Rows are points. The points of each table are mixes of a few directions, plus a little noise. Count the directions of each table, and those that both share. Where both have some left over, give the other angles between the two spaces (their principal angles), to ten degrees, smallest first.
In the rows, 128 means zero.

First (4 x 2):
[[139 149]
 [161 185]
 [ 80  44]
 [131 135]]
Second (6 x 2):
[[222 163]
 [134 130]
 [109 120]
 [ 56 101]
 [ 77 109]
 [172 144]]
Directions: first 1, second 1, shared 0; angles 40

First (6 x 4):
[[193 124 133 145]
 [131 107 129 127]
 [ 84 117 125 117]
 [ 87 139 123 116]
 [206 227 130 151]
 [ 69  49 127 112]]
Second:
[[125 134 165 101]
 [131 124  98 152]
 [140 109   7 220]
 [124 134 172  93]
 [123 136 177  90]
 [125 131 148 114]]
Directions: first 2, second 1, shared 0; angles 80

First (8 x 6):
[[148 166  64 123  83 146]
 [114 101 171 133 159 117]
 [141 152  84 123  96 142]
 [166 193  13 117  44 165]
 [119 111 159 132 148 118]
 [ 93  66 234 139 205  94]
 [140 151  89 125  99 140]
 [102  83 209 137 187 104]]
Second, 9 rows:
[[135 124 130 124 125 138]
 [125 127 117 164  95  87]
 [175 106 147  93 132 202]
 [152 108 115 185  58  86]
 [ 41 174 104 150 167  30]
 [ 70 165 137  65 227 152]
 [188  91 131 149  69 156]
 [ 70 165 126 103 193 110]
 [194  92 143 118  91 190]]
Directions: first 1, second 2, shared 0; angles 70

First (9 x 9):
[[133 116 127 124 120 106 121 118 116]
 [126 132 128 130 131 136 131 132 133]
 [140  99 125 117 108  75 112 103  99]
 [144  90 124 114 103  59 105  95  90]
 [121 145 130 134 139 157 137 142 144]
 [100 195 135 152 173 247 166 185 194]
 [121 145 129 135 139 158 138 142 144]
 [116 156 131 138 147 178 144 151 156]
 [150  76 123 110  93  35  98  84  77]]
Second, 9 rows:
[[121 126 165 113 149 124  98 126  96]
 [ 91  98 139 116 150 122 131 117  88]
 [123  76  79 164  82  90 193 111 199]
 [144 104  87 176  91 127 116 112 186]
 [158 249  73 110 141 227 119 170 100]
 [113 120 161 107 150 117 123 127  95]
 [140 131 154 124 130 117 111 130 130]
 [138 135 142 119 126 114 141 134 136]
 [124 113 152 123 134 112 119 123 122]]
Directions: first 1, second 4, shared 0; angles 50

First:
[[105 125 164 109 115 104 160 138 124 142 124]
 [168 134  63 159 146 170  71 110 138 104 138]
 [205 141   7 187 162 211  16  93 144  79 144]
 [145 129 102 141 135 146 104 120 131 118 133]
 [101 123 172 107 114  96 170 143 120 145 121]
 [124 126 137 125 126 125 134 130 126 130 127]
 [ 92 122 180 102 112  91 180 142 121 150 123]
 [137 130 111 137 131 140 112 123 130 121 130]
 [ 97 123 177 103 114  96 170 142 121 146 122]
 [137 129 113 133 132 135 117 125 132 121 131]
 [ 96 123 178 104 114  95 174 142 121 148 122]]
Second, 10 rows:
[[174 148 136 132 163 147 114  87 103 109 135]
 [ 95 140 180 128 117 126 166 150 139 152 133]
 [170 113  65 115 142 115  74  98  94  63 133]
 [119 185 127 131 165 143 174 104 125 171  98]
 [ 83 173 162 122 136 118 180 138 123 134 128]
 [166  65 104 102 113  99 102 113 120 141 104]
 [ 84 120  85 134  99 117 122 169 153 125 126]
 [ 64 148 178 156  96 146 152 189 165 126 164]
 [186 100 106 141 136 152  74 104 125 110 137]
 [138  90 137 118 111 117 124 130 134 150 118]]
Directions: first 1, second 5, shared 1
